Every row gives one point. Each copy is the shape, with its points in the same order, stretched, turned, moved and blurred by noise. Some copies are also mirrored. Which?

Shape:
4 -7 -36

-1 1 6

-51 -54 48

-32 8 -37

-8 -11 3

72 5 -20

39 34 -30

-32 28 16

0 -1 49
Copy 1 (9 x 3):
34 14 -4

5 -19 3

8 -95 20

25 -19 -34

13 -26 5

22 69 26

11 45 -7

-20 -57 -22

-22 -48 19
Copy 1 is: only turned
Copy 2 (9 x 3):
20 -18 2

-5 6 13

-61 -36 9

15 -15 -25

-11 -6 13

36 18 53

36 25 20

-27 18 -17

-26 19 25
Copy 2 is: only turned

Shape, 11 rows:
-88 -15 -6 1 27 -7

17 4 -23 -13 27 -16

13 -5 14 -2 -14 -50

-10 8 54 3 26 14

26 -3 -26 -39 12 16

17 5 -23 -19 -23 29

24 -8 13 -16 13 21

5 6 -1 4 5 28

14 -25 -9 4 2 12

17 -26 -8 -32 1 29

17 -4 95 0 16 21
Copy 1 (11 x 6):
-2 -45 -12 37 -47 -13

5 25 31 -16 -1 -5

49 15 -4 -16 -20 2

-2 19 -27 14 24 -33

-8 8 28 -42 37 -11

-10 6 12 -48 28 12

-3 14 3 -23 48 -12

-10 13 -3 -6 25 8

11 2 8 -4 32 25

4 -18 10 -30 53 -9

23 12 -51 -2 56 -42
Copy 1 is: mirrored
Copy 2, 11 rows:
-13 -9 22 -18 -67 -63

11 18 13 -41 -18 5

3 -16 10 0 32 -5

-3 46 25 21 1 -47

-34 33 11 -32 -22 31

-30 22 -24 -7 -23 23

-16 42 23 6 -12 11

-1 33 -9 4 -32 -5

-5 15 14 6 -26 23

-43 31 30 5 -29 32

-14 59 47 62 30 -39
Copy 2 is: mirrored

Shape:
20 -14 14 -10 19 14 -19 19 54

0 23 22 -80 -41 30 35 10 19

-21 -39 16 13 -17 9 -64 35 28

22 -31 12 -23 22 -9 -48 17 -6

19 29 42 -17 -7 5 -1 10 2

-1 27 -33 -23 -17 37 10 15 -45

-6 12 -9 -2 -19 -6 20 20 -40

23 -26 -3 8 -5 -27 -25 -5 10

23 -23 15 5 16 3 -39 -23 3

-19 49 -25 -34 3 -8 6 -9 -33

12 -19 -13 4 20 -16 -37 30 -6

-34 3 -10 -22 11 16 26 10 -40
Copy 1:
24 -31 2 -11 -39 -12 10 -17 38

43 30 -95 -71 -61 -6 16 -13 -19

19 -15 -1 21 -37 -23 40 -60 17

54 -5 8 13 1 15 27 -23 15

30 6 -9 -28 -51 22 10 -3 -16

16 40 -37 28 -36 9 9 36 -22

-3 43 -2 -1 -21 7 16 24 -22

3 -22 18 0 6 11 15 -19 12

7 -24 14 20 -14 36 16 -29 27

21 58 -33 1 -22 23 -23 8 -18

32 -2 22 29 12 -1 20 -7 7

5 67 -12 -5 -26 7 23 25 5
Copy 1 is: mirrored
Copy 2 (12 x 9):
-26 -9 -36 -42 34 6 -16 23 1

51 -16 33 -55 37 -30 -38 -48 1

-28 6 -46 -54 -28 28 -20 -25 -16

-40 31 -42 3 17 -16 -37 -12 -20

15 19 21 -10 6 -7 -40 2 9

65 13 4 -5 2 -25 9 -44 -50

41 28 0 -8 -12 -20 21 -21 0

-36 17 -36 5 18 8 2 -23 20

-36 -4 -42 22 13 3 -28 -11 5

31 4 46 7 3 -32 31 -35 -40

-33 39 -43 -5 2 -3 4 0 -24

38 4 3 -10 -12 -54 21 -16 -28
Copy 2 is: only turned

Shape, 18 rows:
-17 5 23 34 -37 38 15 7 1 -21 -13 -8

9 -13 20 -6 17 1 24 -8 -6 -37 0 37

-33 19 -32 0 -17 -47 9 -7 39 -12 14 -15

-42 -25 -30 74 8 -13 16 -29 -52 -10 14 5

-33 -14 8 8 -43 -16 20 -18 11 16 16 -5

-3 -18 8 0 5 19 -30 3 -16 -49 -1 7

40 0 -6 1 34 -7 9 -3 -21 7 11 65

8 -33 -25 36 15 32 -11 -50 16 25 -28 46

-8 -31 25 -32 -51 2 -27 -17 -25 -12 -5 13

2 5 32 -15 -9 -12 11 18 34 -19 24 -29

26 54 -8 -7 -14 -25 21 28 11 -39 29 -12

5 -32 7 23 -23 -18 5 3 -7 -11 -4 30

15 3 35 13 -3 -19 3 -15 -14 24 -14 -10

2 -9 19 -16 -2 8 -9 15 -23 -8 60 32

-53 -18 -16 27 -3 4 2 -28 23 35 -15 28

-4 33 5 -22 17 -8 25 22 3 -12 5 14

-14 -37 -56 22 -2 39 23 22 -5 35 4 6

0 -4 -26 -2 7 1 17 -45 16 -20 6 -7
Copy 1, 18 rows:
4 -4 -30 -7 14 -29 35 24 2 -45 -19 -24

-5 12 -20 -9 -6 -25 -10 13 22 -58 18 15

-24 23 15 4 -29 1 -3 -24 -17 11 -3 -54

7 8 -48 0 -11 23 -3 1 -48 5 24 2

-35 -4 2 -6 28 6 7 -15 -14 -23 -21 -26

23 9 -34 -25 -9 -43 -22 18 9 -14 -11 -5

3 7 -23 9 -13 15 -25 4 48 -23 13 45

-33 -26 -35 -10 -34 41 -18 46 14 -2 6 31

-7 2 -13 -53 45 -18 -10 -6 11 -10 -32 -3

3 8 23 12 -1 -53 14 1 -2 -49 -33 -33

39 29 9 15 -26 -27 10 -29 26 -26 -18 -40

-14 -8 -31 -14 5 -22 13 -13 11 -25 -13 19

-17 4 15 6 3 -11 34 24 -6 -9 -18 28

20 16 -22 4 35 -17 -43 -12 16 -38 -15 -7

-63 -13 -18 0 5 35 -7 23 -7 11 4 -8

-1 14 4 10 1 -19 5 1 34 -18 12 -12

12 -62 -28 3 16 6 2 -13 10 20 11 -22

2 10 6 -13 -31 19 -20 12 -13 -28 8 -23
Copy 1 is: mirrored
Copy 2, 18 rows:
-11 6 18 18 -38 39 34 -16 -32 -17 10 22

21 6 14 -21 -1 43 13 -20 30 4 -3 -6

-52 21 -17 -19 12 -25 -13 32 20 -22 -16 7

-24 -43 42 -36 25 13 48 40 -27 -31 5 -25

-39 -19 -27 -16 -21 15 0 11 -8 -6 -19 -1

16 11 31 11 -12 41 2 10 11 -40 6 -2

41 -12 29 -21 27 13 -11 -30 15 25 -21 -15

-30 27 64 -15 5 66 9 5 -49 36 -17 -23

11 -14 -3 3 -58 41 -13 19 -1 -28 -38 -11

-11 5 -34 17 -13 6 -22 -24 42 -14 19 8

11 11 -6 -1 3 -41 -19 -45 38 -30 0 18

-7 -10 15 6 -2 24 23 9 10 -11 -32 -15

1 -21 8 7 -33 -2 -1 -4 8 26 8 -19

34 -46 -14 -5 7 27 -34 -25 26 -16 -9 10

-50 3 13 -17 5 41 12 40 -35 25 -17 5

29 10 -14 -13 10 -9 -6 -15 23 3 7 15

6 0 -13 9 40 23 32 13 -77 -20 -8 -22

-24 31 17 -36 -1 28 -8 -5 -6 -7 3 -20
Copy 2 is: only turned
Copy 3:
30 44 -6 33 -40 21 28 11 23 -23 -23 12

35 -13 10 -8 3 0 57 -23 -5 6 -27 0

-23 9 -4 5 24 -27 -4 12 26 -41 -60 -19

62 14 -95 33 -24 -24 48 -34 36 -8 -35 -29

-3 40 -3 4 -16 -33 32 4 41 -14 -12 -2

24 4 -4 34 5 2 31 -40 -18 -18 -10 27

68 -46 -3 -15 5 -28 33 -9 -14 50 -13 -3

59 -33 -20 14 -42 31 -6 -42 66 26 -32 10

2 11 13 8 -15 -38 39 -30 -13 -12 20 61

-29 33 41 23 29 -7 38 12 6 -7 -13 -12

6 -3 17 6 43 -23 18 57 -21 -28 -30 -14

40 -10 5 28 -33 -38 55 -11 14 -4 -19 11

-3 -6 -16 8 -19 -13 44 17 20 43 -9 9

39 35 18 11 27 -52 36 -26 -25 18 23 9

15 26 -28 3 -40 -2 -9 -39 50 8 -45 -6

-1 3 11 -17 18 -13 17 9 -34 6 -27 -16

39 -8 -21 34 -39 -13 -15 -19 26 -30 11 -52

13 -21 -17 -4 22 24 19 -14 40 -21 -35 -15
Copy 3 is: mirrored
